Rows are points. Two turns around zero, p and q, are shown by what they do to some points. Write where each new point lands after one turn and then the other. Backwards means that the second turn is done in reverse. Each puzzle has new turns, and all numbers are rounded.

Turn p:
+0.32	+0.19 => +0.04	-0.37
-0.15	+0.40 => +0.43	-0.03
-0.41	-0.19 => +0.00	+0.45
+0.35	-0.39 => -0.50	-0.16
-0.11	+0.00 => +0.05	+0.10
Turn q:
+0.18	+0.13 => -0.12	+0.18
-0.17	+0.32 => -0.32	-0.16
-0.01	-0.04 => +0.04	-0.01
+0.34	-0.60 => +0.61	+0.32
-0.33	+0.19 => -0.20	-0.32
Where do these land?
p, then q: +0.46	+0.15 => +0.48	-0.07
q, then p: -0.56	+0.03 => -0.49	+0.27
p, then q: +0.31	-0.12 => +0.23	-0.24
q, then p: +0.13	+0.05 => +0.14	-0.01
p, then q backwards: -0.34	-0.11 => +0.36	-0.03

Turn p:
-0.21	-0.33	-0.59	-0.09 => +0.31	+0.34	-0.54	+0.03
+0.17	+0.34	+0.40	+0.07 => -0.31	-0.28	+0.36	-0.07
+0.31	+0.14	+0.42	+0.11 => -0.10	-0.23	+0.47	-0.15
+0.21	-0.37	+0.35	+0.30 => +0.27	+0.17	+0.54	-0.03
-0.40	+0.20	-0.23	-0.03 => -0.27	+0.12	-0.35	+0.21
+0.11	-0.09	-0.30	+0.18 => +0.07	+0.25	-0.12	-0.24
-0.19	+0.10	-0.04	-0.54 => +0.04	-0.38	-0.35	+0.26
Turn q:
+0.16	+0.32	+0.95	+0.14 => +0.14	+0.93	+0.37	-0.18
+0.09	-0.23	-0.05	+0.03 => -0.17	-0.11	-0.02	-0.16
-0.65	-0.12	-0.24	-0.04 => +0.36	-0.55	+0.25	+0.07
+0.08	+0.11	-0.28	+0.12 => +0.06	-0.09	-0.31	+0.05
+0.11	+0.00	-0.25	-0.27 => -0.22	-0.15	-0.10	+0.26
+0.20	-0.08	-0.13	+0.02 => -0.17	-0.04	-0.18	-0.04
Where do these land?
p, then q: -0.01	-0.43	-0.39	-0.30 => -0.31	+0.00	-0.56	+0.10
p, then q: -0.28	-0.32	-0.23	-0.20 => +0.00	+0.01	-0.52	-0.04
q, then p: -0.01	-0.25	-0.32	+0.15 => +0.36	+0.08	-0.21	+0.08
q, then p: +0.31	+0.39	+0.42	+0.08 => -0.59	-0.20	-0.10	-0.20
p, then q backwards: +0.07	+0.32	+0.58	+0.26 => -0.11	-0.43	+0.24	-0.50
p, then q: -0.07	+0.29	-0.06	+0.00 => +0.15	-0.24	+0.11	+0.04
